Each row is a point. Before rounding, the points of a table are all equally far from one centre. They may lie mostly on one side of it. Write the centre, to within rounding.

Points, 9 rows:
[[ 1.75 -2.64]
 [ 1.88 -2.46]
 [ 0.22  1.83]
 [-2.26  1.23]
 [ 0.88  1.58]
 [-3.24 -0.97]
 [ 1.51 -2.90]
 [-2.55  0.95]
 [ 1.61 -2.80]]
Centre: [-0.44 -0.89]

Points:
[[-1.17 -0.43 -2.94  1.37 -2.91  5.07  0.79 -1.93]
 [-1.11 -1.13  0.32 -0.02 -2.82  0.77 -0.06 -4.15]
 [-0.66 -2.29 -2.21  2.00 -2.07  2.01 -1.95 -1.69]
 [-1.90  1.73 -1.78  2.24 -0.91  3.27 -0.07 -2.29]
 [ 0.05 -0.59 -0.31  0.24  1.44 -0.66  0.59 -2.65]
 [ 0.21  0.59  0.26  1.94 -2.01  3.75  5.01 -1.13]
 [-1.53 -1.08 -2.29  3.67 -3.95  2.77  0.71  0.37]
 [-1.37 -0.19 -0.01 -0.07  1.57 -0.50  0.92 -2.33]
 [-2.81 -0.32  0.30  0.97 -0.04  0.25  2.50 -4.03]
 [-0.73  1.73  0.10  0.88 -2.41  3.29  0.40  1.00]
 [-2.63 -1.49 -1.75  2.71  1.52  2.70  0.88 -2.46]
 [-3.34 -1.36 -0.37  0.23  0.06  3.53 -0.29 -0.22]
 [-0.07 -0.37  2.15  1.41 -1.62  0.58  2.20 -3.67]]
Centre: [-0.69 -1.11 -1.19  1.02 -1.43  1.63  2.04 -1.04]

Points (21 x 14):
[[-3.96  1.79  3.01  0.09  0.93 -0.04  0.05  0.29 -0.76  1.09 -0.16 -0.56
  -1.63  0.84]
 [-3.06  0.78  2.09  0.19  1.29 -2.32  0.03  0.92 -2.01 -1.54  1.40 -4.25
  -0.40 -0.68]
 [-4.46  1.27 -2.85 -2.19  1.41 -1.14  2.18 -0.46 -1.11  0.49 -0.06  0.53
  -0.57 -0.61]
 [-4.05  0.87 -0.60  0.66 -0.07 -0.15  1.73 -0.18 -3.29  0.68 -0.60  0.34
  -3.43 -1.15]
 [-2.94  0.84  0.93  1.11  3.43  0.60  1.19 -0.79 -4.45  0.78 -2.11 -1.47
   0.89 -2.16]
 [-4.03 -1.47 -0.56 -0.70  1.84  0.02  0.36  0.30 -3.14 -0.23 -2.39 -0.08
   2.23  2.57]
 [-3.13 -2.07  0.24  0.12  2.84 -0.34 -1.99  2.43 -3.55  2.70 -1.42 -0.07
   0.92 -1.77]
 [-3.48  0.01 -2.42  1.35  2.70 -0.52  2.17 -1.25  0.03  3.32 -0.35  2.39
   0.36  0.01]
 [-3.95  0.99 -3.36 -2.14  1.73  0.97  1.82 -0.67 -2.37  0.56  0.06  0.05
  -1.44 -0.59]
 [-3.45  0.70 -0.30  0.09  0.40 -2.04  0.48 -2.59 -2.54  0.00  1.04  0.99
   2.34  2.49]
 [-3.91 -0.78  0.52 -0.35  1.37  0.10  2.28  2.20 -2.74  3.02  1.29 -2.16
  -1.75  1.66]
 [-2.93 -1.60 -2.67  3.86  3.69  1.49  1.50  0.65 -2.52  0.05 -2.83  0.45
  -0.88 -0.41]
 [-6.95  2.22 -0.06  2.81  0.28  0.99  2.17  3.11 -0.34  1.13  1.18 -2.43
   0.47 -0.68]
 [-0.83  1.27 -0.90  4.21  2.87 -0.77  2.78 -0.64 -1.76  1.15 -1.22  1.38
  -1.10 -1.14]
 [-2.31 -1.13  0.10  0.21  2.56  0.16  2.92  2.25 -1.63  1.70  0.66 -2.41
  -3.10 -0.67]
 [-5.43 -1.75 -0.46 -0.41  2.61 -0.51 -0.01 -0.22 -4.49  0.89  1.45  1.34
  -0.65 -1.36]
 [-2.35 -1.65 -0.35  0.58  3.53  0.06 -0.94 -0.23 -0.63  1.18  2.68  0.58
  -3.43 -0.52]
 [-0.96 -0.86 -2.30  1.64 -0.25 -1.33  1.42  0.37 -0.45  2.37 -0.89 -0.72
  -3.10 -1.05]
 [-2.68  0.19  1.84  1.29  3.47 -3.27  0.03  1.88 -0.31  0.38  0.50 -3.66
   0.57 -1.46]
 [-4.29 -1.68  1.01  1.59  0.92  0.07  1.86  3.46 -5.15  1.12  0.73 -0.64
  -1.26  0.28]
 [-2.14 -1.30  2.51  3.76  1.07 -0.05  1.94  1.61 -1.85  2.16 -0.48 -1.74
   0.85 -3.22]]
Centre: [-2.67  0.13 -1.36  2.07  1.33  0.24  0.12  1.14 -1.54  0.25  1.23 -0.83
  1.02 -0.29]

Points (31 x 24):
[[-1.10  2.94  0.50 -0.46 -2.65 -0.81 -1.34 -1.36  0.19 -2.28 -0.66 -0.34
  -2.52  1.57 -3.26 -0.17  0.73 -2.89  2.92 -0.06 -3.67 -0.58 -0.43 -1.00]
 [ 0.42  0.20  1.61  0.11 -5.77 -2.73 -2.80  0.72  0.15  1.81 -3.79  1.59
   0.36  0.55 -2.01  0.39 -0.42 -2.55  1.91  2.78 -3.32  1.40  0.67 -1.68]
 [-2.22  2.96 -1.55  0.69 -3.79 -2.68 -2.99  0.77  1.97  0.65 -1.85  2.47
  -0.72 -0.78 -1.18  0.05 -2.60 -0.20  1.41 -0.62 -2.52  1.86 -2.39 -0.43]
 [-0.68  0.66 -1.05  1.38 -2.97 -2.71 -0.96 -2.13 -0.73  1.37 -0.98  1.08
   2.58  0.79 -0.33 -1.39 -4.10 -1.64  1.42 -1.98 -0.30  0.13 -0.92 -1.90]
 [ 0.21  0.71 -1.31  0.41 -2.18 -1.28 -0.17  0.15  4.29 -0.29 -6.27  1.36
  -1.00 -1.05 -0.87 -3.04 -1.44 -1.10 -0.79  1.94 -3.03  0.14  1.91 -0.27]
 [-0.39  0.11 -1.25  1.71 -4.95 -2.14  1.50  1.11  0.64 -0.17  0.20  0.22
  -4.20  1.55  0.74 -0.87 -2.06 -0.75  2.08  2.05 -2.34 -1.94 -1.54 -2.25]
 [ 1.83  0.16 -1.73  0.79 -4.18 -2.80  0.12 -1.07  3.97  2.43 -4.50  0.21
  -0.41  0.94  0.07 -1.65 -1.39 -1.61  2.46 -0.12 -2.78  0.33 -0.41 -2.49]
 [ 2.76  3.39  0.75  0.13 -3.91 -2.27  1.49  1.42  1.90  2.90 -1.64  2.18
  -1.31  2.72 -0.74  1.20 -0.32 -1.20  3.10  2.06 -2.33 -3.18 -0.08 -1.30]
 [-0.33  0.07  1.96  0.65 -3.58 -2.96 -0.72 -1.33 -0.67  0.75 -0.41  1.98
  -0.97  2.20  1.99 -1.28 -2.52 -2.45  4.36  1.74 -1.94  0.53 -0.46 -2.75]
 [ 2.10  0.06  0.98  1.70 -3.68 -3.02 -0.39 -0.26  0.64  1.35 -1.25 -0.79
  -0.80  0.01 -5.46 -0.34 -0.89 -2.41 -0.21  0.17 -1.64  1.02  1.49 -2.41]
 [ 0.94  1.63  1.02  0.92 -4.39 -2.71 -1.57 -0.18  0.88  2.52 -0.04  1.21
  -1.22  0.90 -1.58 -2.18  1.04 -0.24  1.48  0.21 -4.20  1.86 -2.55 -2.37]
 [ 0.20  1.78 -1.70  0.09 -2.69 -4.89 -0.92  0.41  1.53  0.64  0.13  2.60
  -1.31  3.73 -2.20 -1.27  0.62  0.37  2.08  1.06 -0.22 -0.37  0.29 -2.77]
 [ 2.36 -0.82 -0.90  2.32 -3.61 -3.01 -0.99  1.96  3.55 -0.04 -0.91  1.61
  -2.09  0.78 -1.35 -2.70 -1.08 -0.73  1.54  1.12  0.06  2.58 -1.90 -0.08]
 [ 0.65  4.15 -0.29  2.06 -4.74 -2.88 -2.01 -0.73 -1.28  2.93 -1.42 -0.55
  -2.18  2.14 -2.64 -0.78  1.34 -2.09  1.32  0.85 -2.68  0.25 -0.02 -1.48]
 [-0.95  2.18 -0.69  1.33 -0.91 -1.93 -2.01 -1.38  3.29  0.68 -2.22  1.74
   0.15  3.98  0.85 -1.89 -1.95 -0.73  1.61 -2.79 -2.35 -2.00 -1.78 -2.09]
 [-0.38  1.11  0.15  2.32 -1.79  0.33 -1.66 -2.24  2.01  2.58 -3.76  0.88
  -0.73  0.85 -1.72 -2.21 -1.04 -3.87  2.04  1.69 -3.92 -0.50  2.34 -3.88]
 [ 0.35 -1.59  0.35  0.62 -4.64 -1.46  1.54 -0.85  1.42 -0.18 -2.63  1.58
  -1.63  3.71  0.54 -2.06 -0.96 -1.33  3.69  0.29 -1.19  1.21 -1.00 -2.53]
 [-0.95  0.77  0.00  2.68 -4.14 -4.13 -0.47 -1.23  0.39  0.55 -3.95  1.20
   1.37  2.72 -3.38  0.96 -0.35 -0.71  0.99  0.86 -2.63  1.42 -0.57 -2.38]
 [ 1.93  0.37 -0.49  0.65 -3.15 -0.85 -1.00 -2.42  1.58  0.02 -0.22  0.72
   1.77  2.69 -0.10  0.78 -0.27 -0.97 -0.72  2.36 -3.89  0.96 -1.93 -2.52]
 [-2.29  1.75  0.95  2.39 -5.57 -0.04  0.56 -0.58  2.32  0.23 -1.37  1.74
  -2.08  4.10 -1.60 -0.26  0.28 -2.39  1.70  1.01 -1.65  2.01 -0.27 -2.42]
 [ 1.26  1.58 -0.11  1.86 -2.77 -1.82 -2.32 -2.11 -0.46  2.34 -0.47  1.45
  -0.25 -0.03  1.87 -0.41 -1.09 -2.09  1.71  0.66 -5.33  0.05 -1.92 -2.75]
 [-0.65  1.76  2.26  2.01 -4.29 -0.41 -0.87 -2.69  2.86  0.36 -2.00 -0.44
  -2.02  0.06  1.19 -2.14 -0.46 -2.07  1.23 -1.04 -2.85  1.64 -1.12 -3.56]
 [ 1.06  1.26 -0.31  0.14 -3.02 -4.00 -1.33 -0.55 -0.25  1.36 -0.15  0.11
   0.05 -0.68 -0.27 -0.25 -0.05 -5.40 -0.77  0.56 -2.38 -2.08 -1.88 -2.03]
 [ 0.05  0.32  0.29  1.68 -2.97 -3.96 -2.29 -1.72  0.55  1.10 -2.43  1.14
  -2.23  2.66 -0.07 -2.91 -1.31 -2.64  2.96 -0.88 -1.78  1.10 -0.30 -3.57]
 [ 0.07 -1.29  2.36  0.64 -2.65 -3.65 -1.65 -1.18  1.28  2.68 -3.39  1.75
   0.65  1.97 -1.77 -1.66 -0.38 -1.54  2.89  1.43 -1.86 -0.68  2.00 -4.26]
 [ 2.70  2.60 -0.54  1.06 -4.14 -3.53 -0.90  0.73  2.63  2.72 -0.37  2.10
   1.46  1.99  0.44 -1.25  0.82 -0.10 -0.61  0.18 -0.60  1.26 -1.85 -2.45]
 [ 2.56  0.03  0.06  0.15 -4.63  0.51 -2.05 -0.99  3.34  1.52 -1.59  0.76
   0.12  2.78 -1.57  0.29 -0.61 -0.81  1.39  1.86 -3.46  0.82  3.32 -1.54]
 [ 0.18  0.61 -0.25 -0.19 -3.36 -2.02 -2.44 -0.88 -1.63 -1.39 -1.80  0.34
  -2.18  2.74  2.75 -1.55  0.55 -2.72  3.97 -0.13 -1.10  0.27 -0.45 -2.41]
 [-0.33  1.05  1.11  0.41 -1.80 -2.18  2.28 -2.83  1.30  0.62 -0.41  0.02
  -2.30  3.70  0.04  1.91 -1.00 -2.70  1.42  1.56 -3.93  0.55  0.31 -1.82]
 [-1.14 -1.95 -1.67  2.82 -2.49 -3.10  0.71 -1.95 -0.54 -0.32 -0.84  1.57
  -2.05  1.96 -0.45 -2.28 -1.23 -1.94  3.13 -0.35 -2.36  0.37 -1.60 -0.42]
 [-0.49 -1.96 -0.60 -1.47 -3.10 -3.58  1.44 -0.74  0.69  0.85 -3.27  1.84
  -0.48  2.75  0.39  0.19 -0.20 -2.32 -0.31  0.22 -2.81  0.43 -0.80 -3.27]]
Centre: [-0.25  1.03  0.62  1.67 -1.26 -0.72 -0.54  1.06  0.79  0.89 -2.00  0.44
 -0.51  0.67  0.10 -0.28 -0.07 -0.92  0.78  0.67 -0.95 -0.47  0.57 -0.48]

Points (27 x 24):
[[-0.66 -0.69  0.63  0.67 -1.63 -2.91 -0.46  1.06 -1.57  0.90 -0.59 -0.97
  -1.12 -2.37 -1.44 -2.14 -2.45  1.43 -0.59 -2.20  1.48 -0.55 -0.07  3.17]
 [-0.50  0.51  0.59  1.60  2.29  1.29  1.09  0.40 -0.93 -0.30 -2.54  0.79
  -1.94 -1.41 -4.43 -4.00  0.80  0.70 -2.48 -0.94 -0.11  0.84 -0.60  1.06]
 [-0.34  2.53  0.34 -0.11  2.57 -2.75 -1.92  1.59 -0.32 -1.25 -0.74  0.87
  -4.32 -0.14 -1.81 -4.83  1.05  0.18 -0.77 -2.22  2.26  2.43  0.20  4.52]
 [-1.96  3.13  0.71  0.95  0.85  0.13  0.40  0.20  0.19 -0.11 -0.83 -4.52
  -4.35 -0.85 -5.80 -1.32  1.44 -2.99 -0.44 -0.83 -0.13 -0.83  0.06  0.90]
 [-0.42  2.60 -1.38  1.03  1.52 -1.33 -1.68  3.44  2.50 -0.33 -1.76 -2.28
   0.31  0.07 -4.76 -4.48 -0.50  0.03 -0.86 -2.24  2.00  0.03  2.28  2.57]
 [ 0.50  3.40  2.50  1.24  0.39 -0.63 -0.54 -0.65 -0.05 -1.38 -1.76 -0.33
  -3.18 -1.52 -2.15 -3.37  2.44 -0.13 -1.47 -0.82 -0.60 -2.16  1.69  5.25]
 [-1.03  3.79  0.64  0.30  2.84  0.36 -0.04  0.72  0.43  0.50 -3.50 -2.74
  -4.45 -1.53 -1.43 -1.02 -0.39 -0.71 -1.46 -1.35 -0.47 -1.61 -1.89  3.54]
 [-0.77  1.86 -0.02  4.04 -0.24 -1.29  1.56 -0.83  1.92  0.88 -2.26 -1.96
  -1.38 -0.57 -4.75 -2.09  1.08 -1.56 -0.75 -2.89  0.86  0.11  0.78  3.32]
 [-1.69  4.50 -1.30 -0.12  3.11 -0.98 -3.02  3.80  0.97  0.26 -2.79  0.81
  -2.81 -2.72 -0.79  1.72  1.89 -3.41 -1.33 -0.53  2.08 -0.15 -0.28  2.07]
 [-0.53  2.40  3.03  2.03 -0.44  0.96 -0.70  0.14  1.04 -0.71 -2.03 -0.88
  -3.42 -4.32 -4.05 -2.19  1.42 -0.33 -1.24  0.19  3.43  0.29 -2.39  2.21]
 [-0.68 -0.20  0.50  0.98  0.85  1.03  0.22  1.99 -0.48 -0.73 -1.14 -0.63
  -6.33 -1.03 -3.30  0.31  0.93 -0.89 -1.63  0.81 -0.24 -1.45  0.26  2.96]
 [-0.71  1.51  1.71  1.27  1.06 -2.07 -0.15  2.35 -0.31 -1.65 -1.26 -1.07
  -4.48  0.26 -2.60 -4.32 -0.59 -1.71 -2.66  1.15 -0.01  1.00  0.94  3.71]
 [-1.56  0.36 -0.58 -0.07 -0.59 -2.57  1.47  2.29 -1.73 -0.11 -0.83  1.09
  -1.66  1.14 -3.69 -1.11  0.81 -5.25 -0.12  0.15  0.75 -1.21  1.17  1.27]
 [-0.77  0.23  2.26 -0.41  2.66 -0.03 -0.72 -1.05 -1.17  0.11  2.26 -2.46
  -3.47 -2.10 -4.42 -1.18 -1.79 -0.95 -2.19  0.08  0.50 -0.04  3.11 -0.41]
 [ 0.57  0.83  1.78 -0.54  2.19 -1.72 -0.83  2.53 -1.09  1.53 -0.89 -1.68
  -4.17 -1.28 -1.99 -1.16  0.77  0.64  2.80 -0.37  1.70  0.00 -3.48  1.12]
 [-1.28  2.69  1.28 -0.20  2.77 -0.99 -0.83  0.78  0.61  2.48 -1.44  1.98
  -1.90 -0.46 -3.78 -3.66  1.89 -3.37 -0.91  0.13 -0.97 -2.84 -0.34  2.32]
 [-0.15  2.74  2.10 -0.01  1.99 -1.59 -0.32  3.64 -0.51  1.05 -2.87  1.20
  -2.98 -0.26 -4.27 -1.63  1.55 -1.93  0.34 -2.26  0.89 -0.05  2.25  2.98]
 [ 1.10  1.03 -0.72  2.34  2.13  0.95 -0.26  1.14 -1.21 -0.32 -0.11 -0.34
  -5.50 -2.77 -4.49 -2.46  0.23  0.87 -0.49 -2.25  2.00 -1.00 -0.73  2.73]
 [ 1.78 -0.07  0.38 -0.18  3.72 -0.68  0.76 -0.98 -0.06 -0.54 -4.29 -2.34
  -4.37  0.50 -3.44 -2.58  0.11 -0.88 -0.08  0.02  0.53 -0.76 -0.20  2.07]
 [ 0.30  1.19  2.80  1.55  2.04 -1.58  0.88  1.40  0.48 -0.05 -0.82 -0.47
  -3.71 -2.18 -4.84 -4.57  2.29  0.66 -0.39 -0.28  0.80 -1.24 -0.39  3.17]
 [ 0.28  0.13  0.04 -0.64  2.42 -0.02 -0.48  1.99  1.93 -0.10  1.00 -0.76
  -2.63 -0.43 -5.74 -1.21  1.67 -2.36 -1.63  0.07  1.13  0.59 -3.78  0.78]
 [-0.80  0.49 -0.44 -1.00  0.16  1.62  0.03  0.50 -0.33 -0.33  0.51 -0.94
  -5.59 -1.74 -4.28 -2.17  2.81 -0.72 -0.72  0.71 -0.27 -0.35  1.22  3.59]
 [-0.86  0.13 -1.21 -0.22 -3.17 -2.21 -1.73  0.77  2.41 -0.65 -1.60 -1.52
  -4.02 -2.39  0.54 -1.88  0.78 -1.42 -0.26  0.07 -0.87  0.11  0.60  3.99]
 [-0.80  2.09 -0.31 -2.71  0.74 -0.11 -0.40  1.20 -2.34  0.78  0.07 -0.10
  -3.07 -0.61 -4.28 -3.11 -1.38 -0.87 -2.44 -0.63  0.32 -0.09  1.12  2.61]
 [ 0.06  1.36 -0.27 -0.10  0.67 -0.82  0.63  1.34 -2.51  0.36 -1.83  0.53
  -3.04 -1.56 -5.68 -3.36  1.80 -2.71  1.23 -2.14  0.80 -1.27 -0.28  2.13]
 [ 0.47  2.20 -1.67  1.56 -0.39 -2.52  1.26  3.08  0.84  0.29  3.31 -1.54
  -0.60 -3.84 -3.04 -0.89  0.83 -0.78 -0.17 -3.63  1.57 -0.92  0.39  2.02]
 [ 0.81  0.11  0.92  2.40  0.83 -1.29 -3.78  2.23  1.70 -1.27  0.19 -0.97
  -1.45 -0.38 -4.66  0.08 -0.78 -2.47  1.57 -2.22  0.00 -1.08  1.09  4.23]]
Centre: [-0.68  1.46 -0.03  0.55  1.70 -0.78 -1.09  0.21  1.04 -0.94 -0.12 -0.84
 -1.56 -1.38 -0.87 -1.57  0.90 -1.70  0.05 -0.57  2.26 -0.59  0.81  0.77]
